Each row is a point. The points of each table are mixes of a few directions, plus a little noise. Count the directions of each table, and those that both share. Where both have some left over, give the other angles between the two spaces (their principal angles), to ten degrees, smallest first.

First (4 x 3):
0.065 0.013 0.057
-0.019 -0.004 -0.017
0.024 0.005 0.022
-0.070 -0.016 -0.062
Second (7 x 3):
-0.023 -0.016 0.011
0.060 0.022 0.028
0.007 -0.018 0.060
0.028 0.006 0.026
0.020 0.008 0.007
-0.068 0.007 -0.122
-0.024 -0.009 -0.010
Directions: first 1, second 2, shared 1

First (7 x 6):
-0.067 0.005 -0.018 -0.002 0.020 -0.052
0.068 -0.086 0.066 0.019 -0.027 0.031
0.065 -0.036 0.042 0.012 -0.026 0.043
-0.033 0.040 -0.068 -0.035 0.038 -0.029
0.023 -0.004 0.046 0.028 -0.034 0.032
-0.045 0.034 -0.054 -0.025 0.033 -0.035
-0.012 0.046 -0.013 0.003 -0.005 0.010
Second (9 x 6):
0.004 -0.018 0.037 0.026 -0.064 0.015
0.011 0.015 -0.008 -0.003 -0.011 0.014
-0.047 -0.057 0.027 0.008 0.056 -0.060
-0.010 0.005 -0.025 -0.018 0.056 -0.020
0.020 0.029 -0.021 -0.010 -0.009 0.023
0.006 0.013 -0.013 -0.007 0.006 0.006
0.005 0.004 0.001 0.001 -0.011 0.007
-0.059 -0.095 0.074 0.037 0.011 -0.066
0.070 0.104 -0.073 -0.034 -0.034 0.082
Directions: first 3, second 2, shared 1; angles 30

First (10 x 11):
0.009 0.013 -0.013 0.046 -0.023 0.035 -0.088 -0.035 -0.035 0.019 0.005
-0.013 0.053 -0.029 0.036 -0.015 -0.078 -0.020 0.016 0.000 -0.031 -0.018
0.038 -0.050 0.011 -0.013 0.043 0.000 0.100 0.023 0.081 -0.022 -0.008
-0.067 -0.001 -0.019 -0.015 -0.043 0.003 0.033 0.048 0.050 -0.020 -0.019
-0.044 -0.036 0.024 -0.038 0.023 0.013 -0.010 0.067 0.056 0.020 -0.017
0.094 -0.014 0.008 0.024 0.042 0.013 0.024 -0.059 -0.033 0.001 0.023
-0.033 -0.010 -0.023 -0.002 -0.061 0.068 0.018 -0.005 -0.003 -0.004 0.007
-0.029 0.016 -0.008 -0.002 -0.002 0.009 -0.067 0.040 -0.033 0.019 0.002
-0.026 0.002 0.057 -0.001 0.001 -0.051 -0.079 -0.068 0.028 0.031 -0.026
0.069 0.027 -0.008 -0.034 0.035 -0.013 0.088 -0.025 -0.114 -0.013 0.050
Second (8 x 11):
0.007 0.007 -0.020 -0.028 -0.048 0.083 0.048 -0.043 -0.101 0.005 0.048
0.003 -0.002 0.000 0.000 -0.010 0.022 -0.004 -0.017 -0.017 0.007 0.008
0.006 0.003 -0.013 -0.019 -0.039 0.070 0.030 -0.040 -0.079 0.007 0.037
-0.018 0.028 -0.025 -0.029 0.031 -0.095 0.097 0.101 0.035 -0.053 -0.016
0.011 -0.027 0.033 0.041 0.004 0.028 -0.108 -0.057 0.032 0.041 -0.016
-0.009 0.013 -0.010 -0.012 0.019 -0.054 0.043 0.053 0.026 -0.026 -0.012
0.003 -0.013 0.017 0.022 0.010 -0.003 -0.055 -0.017 0.032 0.017 -0.015
-0.002 -0.009 0.019 0.025 0.033 -0.050 -0.051 0.018 0.072 0.004 -0.034
Directions: first 6, second 2, shared 2

First (10 x 18):
0.059 -0.030 0.050 0.090 0.000 -0.018 -0.038 0.017 -0.041 -0.037 0.039 -0.025 0.005 0.033 0.019 -0.009 -0.013 0.013
-0.040 -0.034 -0.017 0.011 -0.016 0.038 0.095 -0.028 0.016 -0.033 0.008 0.008 0.019 0.006 -0.003 0.011 0.051 0.022
-0.031 0.018 0.026 -0.015 0.000 -0.013 0.007 -0.017 0.013 0.007 0.025 0.027 0.012 -0.019 -0.010 -0.017 -0.001 -0.008
0.002 -0.033 -0.094 0.036 0.021 0.000 0.041 -0.072 0.010 0.043 -0.020 -0.025 -0.016 -0.002 0.050 0.026 -0.045 0.016
-0.117 0.054 0.062 -0.067 -0.081 0.048 0.063 0.068 0.004 -0.074 0.040 0.029 0.069 -0.003 -0.081 -0.043 0.101 0.010
0.053 -0.037 0.077 0.071 0.050 -0.054 -0.024 -0.058 0.004 0.006 0.054 0.036 -0.014 -0.008 0.031 -0.009 -0.033 -0.012
0.051 0.042 -0.072 -0.005 0.016 -0.039 -0.118 0.023 -0.029 0.073 -0.044 -0.056 -0.033 -0.001 0.033 0.003 -0.103 -0.014
-0.012 0.005 -0.001 -0.036 0.019 -0.006 0.011 -0.025 0.026 0.024 -0.010 0.030 -0.011 -0.022 -0.004 0.005 0.000 -0.015
0.029 0.008 -0.009 -0.041 -0.033 0.047 -0.027 0.104 -0.024 -0.044 -0.057 -0.038 -0.007 0.033 -0.036 0.017 0.053 0.004
0.007 0.008 -0.022 -0.045 0.023 -0.004 -0.009 -0.011 0.022 0.034 -0.034 0.015 -0.024 -0.018 0.000 0.014 -0.010 -0.017
Second (11 x 18):
-0.008 -0.010 0.005 -0.076 -0.017 0.048 0.029 0.039 0.040 -0.010 -0.029 0.030 -0.026 0.001 -0.047 0.030 0.059 -0.020
0.016 0.024 0.052 -0.047 0.064 -0.044 -0.030 -0.027 0.014 0.017 -0.025 0.048 -0.007 -0.042 0.004 -0.016 0.004 -0.025
0.005 0.023 0.078 0.021 0.031 -0.053 -0.037 -0.017 -0.014 -0.006 0.036 0.027 0.021 -0.020 0.009 -0.040 -0.014 -0.008
-0.041 0.008 -0.065 -0.001 -0.019 0.007 0.025 -0.028 0.010 0.034 0.006 -0.014 0.004 -0.004 0.013 0.003 -0.034 0.008
0.057 -0.016 0.089 0.056 0.065 -0.071 -0.048 -0.052 -0.006 0.009 0.040 0.039 -0.007 -0.020 0.032 -0.021 -0.036 -0.016
-0.030 0.026 0.021 -0.077 -0.004 0.005 0.000 0.008 0.039 0.024 -0.001 0.046 -0.013 -0.026 -0.037 0.000 0.014 -0.030
0.055 -0.053 -0.044 0.017 0.050 0.019 0.043 -0.023 -0.009 -0.025 -0.080 -0.024 -0.015 0.014 0.035 0.037 0.040 0.022
-0.072 0.056 0.007 0.063 -0.102 0.014 -0.017 0.080 -0.076 -0.065 0.071 -0.073 0.086 0.039 -0.019 -0.062 -0.001 0.047
-0.029 0.034 -0.038 -0.009 -0.042 0.002 -0.032 0.024 -0.009 0.028 0.016 -0.026 0.004 0.004 -0.007 -0.009 -0.043 -0.001
0.116 -0.076 -0.018 0.009 0.034 0.044 -0.001 0.045 -0.008 -0.040 -0.088 -0.028 -0.054 0.043 0.008 0.064 0.055 0.004
-0.066 -0.018 -0.087 0.039 -0.059 0.028 0.066 -0.046 0.018 0.033 0.055 -0.023 0.009 0.011 0.012 0.010 -0.044 0.020
Directions: first 5, second 6, shared 5

First (8 x 32):
-0.019 -0.061 -0.016 0.004 0.027 -0.057 -0.059 0.039 0.042 0.054 0.029 0.036 0.101 0.066 -0.006 0.000 0.004 0.012 -0.057 -0.021 0.025 0.032 -0.066 0.008 0.018 -0.054 -0.026 -0.037 -0.003 -0.009 -0.056 -0.004
0.026 0.010 0.019 -0.009 0.014 0.042 0.025 0.064 -0.051 -0.032 -0.044 -0.031 -0.063 -0.031 0.037 0.048 -0.016 0.016 0.052 0.016 -0.034 -0.019 0.036 0.038 -0.009 0.058 0.014 0.021 0.030 0.004 -0.013 -0.004
-0.031 0.074 0.009 0.028 -0.002 0.068 0.026 -0.038 0.018 -0.036 -0.059 -0.049 -0.086 -0.049 0.030 0.039 -0.007 -0.014 0.058 0.000 -0.045 -0.035 0.027 0.031 0.007 0.065 -0.002 0.000 -0.024 0.068 0.063 0.042
-0.033 -0.013 0.028 0.012 0.019 -0.021 -0.012 -0.059 0.013 -0.001 0.022 0.010 -0.006 0.036 -0.019 -0.042 0.016 -0.043 -0.009 -0.014 0.022 0.031 0.021 0.011 0.022 -0.033 -0.011 -0.019 -0.017 -0.008 0.010 0.000
0.057 -0.009 0.043 -0.028 0.022 0.047 0.047 0.087 -0.114 -0.058 -0.040 -0.036 -0.101 -0.039 0.039 0.039 -0.016 0.013 0.072 0.031 -0.036 -0.013 0.084 0.047 -0.021 0.068 0.034 0.048 0.062 -0.034 -0.035 -0.029
-0.003 0.036 0.018 -0.001 -0.033 0.006 0.036 -0.112 -0.016 -0.030 0.028 0.000 -0.053 -0.023 -0.039 -0.072 0.018 -0.043 0.003 0.005 0.019 0.005 0.058 -0.045 -0.006 -0.019 0.014 0.023 -0.021 -0.019 0.060 -0.005
0.025 -0.009 -0.062 -0.013 -0.037 -0.030 -0.020 0.050 0.037 0.046 0.022 0.029 0.100 -0.002 -0.011 0.017 -0.009 0.056 -0.052 0.000 0.011 -0.018 -0.083 -0.054 -0.022 -0.022 -0.001 -0.001 0.005 0.001 -0.021 -0.002
-0.024 -0.024 -0.037 0.009 -0.009 -0.055 -0.046 -0.025 0.073 0.057 0.043 0.042 0.104 0.044 -0.031 -0.026 0.009 0.005 -0.070 -0.021 0.035 0.020 -0.076 -0.037 0.010 -0.065 -0.024 -0.035 -0.031 0.004 -0.010 0.006
Second (9 x 32):
0.037 0.026 0.010 -0.018 0.010 0.059 0.073 -0.007 -0.087 -0.067 -0.014 -0.006 -0.115 -0.015 -0.006 -0.060 -0.002 -0.004 0.056 -0.001 0.003 0.025 0.102 0.007 -0.033 0.000 0.054 0.025 0.048 -0.067 -0.021 -0.053
0.040 -0.091 0.087 -0.038 0.038 -0.050 -0.011 0.050 -0.105 -0.017 0.031 0.000 -0.016 0.029 0.003 -0.001 0.012 -0.031 0.006 0.034 0.014 0.031 0.063 0.037 0.015 0.003 0.001 0.035 0.041 -0.067 -0.054 -0.036
-0.009 0.023 0.049 0.007 -0.010 0.017 -0.004 0.002 -0.008 -0.016 -0.038 -0.056 -0.042 -0.056 0.038 0.085 -0.005 -0.019 0.039 0.036 -0.048 -0.055 0.011 0.030 0.022 0.090 -0.023 0.029 -0.023 0.068 0.060 0.054
-0.042 -0.050 0.081 0.015 0.054 -0.032 -0.041 -0.025 -0.010 -0.002 0.005 -0.017 -0.021 0.045 0.012 0.011 0.018 -0.066 0.010 0.003 0.001 0.030 0.034 0.067 0.052 0.005 -0.032 -0.016 -0.018 0.010 -0.001 0.018
0.035 0.013 -0.038 -0.020 -0.026 0.006 0.040 -0.017 -0.026 -0.013 0.028 0.030 -0.004 -0.004 -0.034 -0.070 0.001 0.020 -0.012 -0.007 0.030 0.018 0.020 -0.053 -0.037 -0.044 0.036 0.013 0.024 -0.059 -0.016 -0.044
-0.006 0.072 -0.073 0.015 -0.053 0.033 0.011 -0.011 0.071 0.018 -0.026 -0.006 0.030 -0.052 0.003 0.032 -0.017 0.046 -0.010 -0.007 -0.021 -0.052 -0.066 -0.048 -0.022 0.022 -0.001 -0.003 -0.029 0.060 0.051 0.034
-0.009 0.073 -0.115 0.024 -0.023 0.064 0.015 0.045 0.084 0.021 -0.052 0.005 0.031 -0.025 0.019 0.028 -0.030 0.083 0.000 -0.039 -0.023 -0.031 -0.081 -0.021 -0.037 0.003 0.015 -0.037 0.001 0.049 -0.006 0.012
-0.010 -0.056 0.014 -0.004 0.029 -0.048 -0.031 -0.003 0.000 0.021 0.039 0.031 0.044 0.060 -0.021 -0.041 0.014 -0.019 -0.035 -0.013 0.034 0.047 -0.004 0.006 0.015 -0.057 -0.009 -0.021 0.006 -0.040 -0.043 -0.024
-0.038 -0.009 -0.015 0.017 -0.019 -0.050 -0.053 -0.036 0.082 0.053 0.027 0.016 0.093 0.016 -0.014 0.016 0.009 -0.008 -0.055 -0.005 0.011 -0.013 -0.078 -0.027 0.024 -0.021 -0.040 -0.022 -0.051 0.047 0.033 0.040
Directions: first 4, second 5, shared 4
